Rows are points. The window is the flat piece filled in between its corners: a triangle in 3 columns, a solid with four corners in 4, and so on. A path goes straight from each point to the next, and from the last back to the first. After which points does the path pass through the window?

Window (3 x 3):
[[-54  15 -51]
 [ -5  29 -37]
 [ 40 -13  52]]
Path:
(1): [ 27 -12 -43]
(2): [-27  53   9]
(3): [-14  63  20]
(4): [ 38 -35   2]
(5): [ 13   5 -30]
(6): [-16  47   3]
(7): [-61  56 -46]
(8): [-51   8 -80]
Through the window after points: 1, 3, 5

Window:
[[ 48  46  42   0]
 [ 33 -83  23  26]
 [-24  65  34  -8]
 [ -5 -13  -1 -27]]
Path:
(1): [10 57 29 26]
(2): [ 19 -39 -25  35]
(3): [ 30 -68  55   0]
(4): [ 36 -69  54 -19]
(5): [ 28 -52  -3  19]
(6): [-16  31  -6  10]
(7): [-23  30  42 -15]
(8): [-14 -31  48 -36]
(9): [-21   9  -6  -9]
(10): [  4  89 -10  -6]
(11): [ 20  65  85 -46]
(12): [ 51 -67  54 -15]
(13): [  7  -4 -11  56]
(14): [ -8  63 -11  18]
(15): [ -8  46  68 -25]
(16): [ -9  45  50 -14]
Through the window after points: 2, 12, 14

Window (6 x 6):
[[  8 -42  32 -14  61  27]
 [ 34  57  19  20  56 -14]
 [ 81  13  -5 -27  -4 -33]
 [ 54 -60 -64 -26  16  60]
 [-74 -41  -8 -37   7  -9]
 [ 61  11  -8  27 -20 -44]]
Path:
(1): [ 71  26 -16   2  52 -24]
(2): [ 37  32  -6  16  67 -32]
(3): [33 51 39  9  7 13]
(4): [  9  19   5  -5 -16  26]
(5): [ 14  -4 -19 -10  12 -44]
(6): [ 47  -9 -39  22  64 -30]
(7): [ 32   6  10 -35  -5  73]
(8): [ 43  27  44  12 -11  46]
(9): [ 87  27 -26  20  55 -45]
(10): [ 95  -2 -51   7  73 -41]
(11): [ 77  10  10   1 -23  27]
(12): [60 37 51 22  6 22]
Through the window after points: 2, 6

Window:
[[  7  89  21  45 -58   6  37  28  -8]
 [-30  39   1  61 -59  18 -44 -25 -15]
 [ 10 -65  33  18  88  27   0 -11  39]
 [ -8  18  -3  -6  56 -19 -13  50   3]
 [ 65  16 -13   2 -91  13 -20  32 -37]
 [-15 -58  53  34  95 -70 -17 -29  68]
 [ 20 -42  62 -34   0  14  -8  20 -64]
 [-25 -55   1 -25  63 -25  45 -13  13]
 [ 31 -14  37 -86  44   9  -2 -13   4]]
Path:
(1): [ 29 -13  43 -19  27   6   5 -10 -67]
(2): [  3 -37  49 -22 -22  12 -13  40  -6]
(3): [-36 -37  37 -16  43 -23 -14  -3  41]
(4): [ 33 -32  13  51  69 -44  36 -27   1]
(5): [ 59  -5   6  36  18  -9   6 -39 -47]
(6): [-36  32  51  -9 -14  10  18  53  38]
(7): [-33 -40  25   0  15  16  10  44  59]
(8): [  2  -5   9  24  50 -26 -10 -23  21]
(9): [ 27 -10   2   9  43 -10   7 -14 -22]
(10): [-22 -29  27  -6   9  -2  25  14  32]
(11): [  7 -15  33 -34  31   8  -4  24  24]
(12): [ 26   1  -2  -6  67 -20  -7 -52 -60]
Through the window after points: 1, 3, 5, 9, 11

Window (11 x 11):
[[ 21 -20  21  43 -53  21 -15 -11  30  11  23]
 [ -6 -27 -56 -57 -33  19  16  -6 -60  34  42]
 [  1  24 -31 -30  -9  31 -22 -27 -70  39 -14]
 [-31  -6  -9 -49   9 -12 -26  17 -71  56  33]
 [-70 -17 -24  -3 -47  36 -11  -1 -40   0   0]
 [ 59 -51  34  21  66  -6  -6  32  42 -41 -31]
 [  1  -5 -64 -55  34  13 -14  31 -22  95  -6]
 [ 20 -26 -12  28  13 -63 -10   0  22 -35 -28]
 [ 18  14  25  -1 -24   4  -4   7  64 -47   9]
 [-11 -16 -30  -6 -29  36 -64 -17  -3 -11  42]
 [ 51   2 -48 -42 -17  -6 -30  73 -50  50 -28]]
Path:
(1): [  7   6 -42 -19  26  15  -9  27 -36  52  16]
(2): [  3   9 -30  28   6 -18  -8  56 -64  -3  14]
(3): [  1 -30   1 -50   5  12 -36  -9  -3  32  10]
(4): [ 20 -65 -26 -59 -41  33 -49 -13  -4  54 -21]
(5): [-13  28 -23 -11  -3  11  17  32 -53   3  47]
(6): [ -1  19 -38   8  12  10  13  21 -44  13  39]
(7): [-32 -53 -32 -75 -38  25 -43  -7 -12  59 -30]
(8): [  2 -29 -44 -57   4  -1 -20  16   6  60 -25]
Through the window after points: 2, 6, 8

Window (12 x 12):
[[ 35 -34  21 -81 -29 -25  88   0  32  25  28 -16]
 [ 25  64  27  29  11 -12  48  42  55   8   0  -4]
 [ -4  11  52  -6 -22  16  58  62  31  60  54  76]
 [ 24   9 -22  14  32  69   2  -6 -13  -5  18  -9]
 [-44  70 -42  -1  12  21   0 -24 -65   0 -16  20]
 [-37  62   7 -62  25 -12 -55 -53  60 -48  18 -23]
 [-25   2 -62  52  -5 -18 -34  -7 -27 -26   5  15]
 [ 65 -17  42 -80  22 -36   4  43  44   0 -26   4]
 [-35  35 -43  14 -19  42 -20 -19 -17 -95 -36  17]
 [ 43  40  69 -50 -19   0  25  23 -23  -6  74 -25]
 [-90   1 -17  17  35  17  -4  -5 -41 -49 -13 -17]
 [-44  61 -85  21  51  34   6   9 -57 -76  41  24]]
Path:
(1): [ -5   8  33  -5  44 -13  12 -39 -19 -45 -27  38]
(2): [  5   6  29  19  10 -27  10 -39  -1 -28  23  43]
(3): [-24  54 -11 -60   3  33   3  31  21  14  14 -14]
(4): [-40  27 -11 -10   1  21   5  24   6 -21   5 -21]
(5): [-16  24  -9  14  31  -6  15 -58 -24 -32  30  26]
(6): [ 26  -8  20 -11  20  38  30 -62 -24 -58  15  40]
(7): [-42  67 -22  -9 -16   0 -18  51 -12 -12  10 -31]
(8): [ -6  18 -45 -24 -35  20  -1  29   2  -6  33 -14]
Through the window after points: 2, 6

Window, 14 rows:
[[-26 -18 -57 -42   2 -31 -28 -26  52  -1 -20   4  28  66]
 [-50  -6  22  17  -9 -24 -13  60 -59  -7   8   6 -31  29]
 [ 33 -26  -4 -41  52 -32  29 -23  -1   6 -22   0  27  36]
 [-19   5   8   3  31 -20 -20  75  -4 -26  28 -13 -23 -20]
 [-20 -37  50  24  11 -23 -49 -13  34  41  54  13 -12  25]
 [-41 -26   2  65 -48 -11 -36   0   0 -37   3  11 -42 -34]
 [ 45  -1  21  17  -6   2 -34  -5  29 -16 -19  39  51  35]
 [-47  -4  14  -1 -11  40  -5 -11  35  34 -19  15  31 -11]
 [-13 -30   8 -16 -44   0  42  29  31  42   0  34 -35  16]
 [-16  49 -19 -29  -1   4  -4 -39  25 -55  17  35  -4   5]
 [ 55 -49  76 -95 -21  50 -35  28 -79  15 -46  18  15  24]
 [ 22  34 -47 -21  19   6  10  -1 -54   6  43 -24 -34  12]
 [  4 -21  35   2 -17   8 -15  -5  -4 -36  91  -1  21   9]
 [-86  53  17 -25 -57 -34 -42  29 -33  11 -13 -66 -27 -19]]
Path:
(1): [-35  17 -52 -40  -8 -35 -33 -15 -30  10  18  54  -5 -28]
(2): [-30  11  -1  -9 -26 -44 -24  16  -7  37  44  10  18   1]
(3): [ -8   8  20 -41  22  51   6  -1   1 -61 -39 -18 -19  42]
(4): [-14  13  53 -30  14  18   3  10  25 -23  19 -49  -9  54]
(5): [ -3 -14 -20 -16  -5 -17 -17  -2 -14  21  -7  37  19  -2]
(6): [-46  -5  -9  -4 -46 -53 -11   6 -21   7  15  43   5 -26]
(7): [-13  -5  25 -13 -12  31   6  25  23  19 -13 -28 -32  31]
(8): [  4 -29  53  -5  -6  23   8  21   5  -8  27 -41 -15  43]
Through the window after points: 6

Window:
[[ 31  35 -20  31 -38 -13 -23  36  26  30  71  70  33  14]
 [-20  30   6  -5 -24  23 -57 -37  -3 -19  20 -36   9  -3]
 [ 47  37  28 -14 -65  -7 -31  31 -13 -13   1  60   7   1]
 [ -6 -32 -13   0  11  34  29  95  14 -29  -8   0 -14 -23]
 [ 78   1  -4 -50  12  42  36  65  47 -14 -33 -70   1   0]
 [ 16  62  27  36 -19  20 -22 -15  -4 -22   6 -12 -15  72]
 [ 24 -34 -65  -2   3   7  -7  49   7   1 -58 -17 -11  -2]
 [ 25 -11 -33 -29  53  44   1  81  75 -16 -62  25  -5 -28]
 [ -7 -14  26   5  13 -58 -25 -59  -5 -26  15  -3 -31   7]
 [-18  31  45  39  -7 -47 -68 -25 -14  29  12 -28 -56 -15]
 [-28  10  32  30 -28 -63 -67   3  24 -25   2 -24   8  24]
 [ 19  48  17  46 -43  -6  16  -5  15   0  -8  19  36 -16]
 [ -9 -25   5 -50  13  31  24  49  30  32 -51 -16   6  18]
 [ 19 -16  65  56 -12  -7 -73 -41 -15   1  13 -13   9  17]]
Path:
(1): [ 20  13  35 -26  39   1 -32  71  -5  -5  -9  17  12 -20]
(2): [ 12   5  18  -5  40 -14 -32  16  -6 -29 -18 -21   5   9]
(3): [  0  16  22  22 -37  -2 -23  -9  16  -6 -11 -16 -23  24]
(4): [ 47   2  11  11 -49   8 -22 -75  28  12 -38  23 -44   9]
(5): [-39  30  16  11  14 -26 -22  74 -31 -27  54 -45  46  15]
(6): [ 10   4  11  -2  21 -51  -4  -3 -28 -20   6  -1  62   6]
(7): [ -8  21  17  31 -51  16 -58  12  35   4   6  12 -49   3]
(8): [ 14 -13  15  15 -44  25 -27  32  53 -17 -21 -12 -47  40]
(9): [ -4  12   4 -11  45 -17  -6   1 -26  -9 -16 -14  28 -35]
(10): [ -5  10  28   0  55   7 -15  17 -40  -9 -30 -14  16 -11]
(11): [ 44  25   2  12 -84  -1  -8   7  90  -8  26  -6 -19  30]
(12): [ 12  -9 -37  -3  -7  31   7  24  70  -8 -46   4 -11   5]
Through the window after points: 12
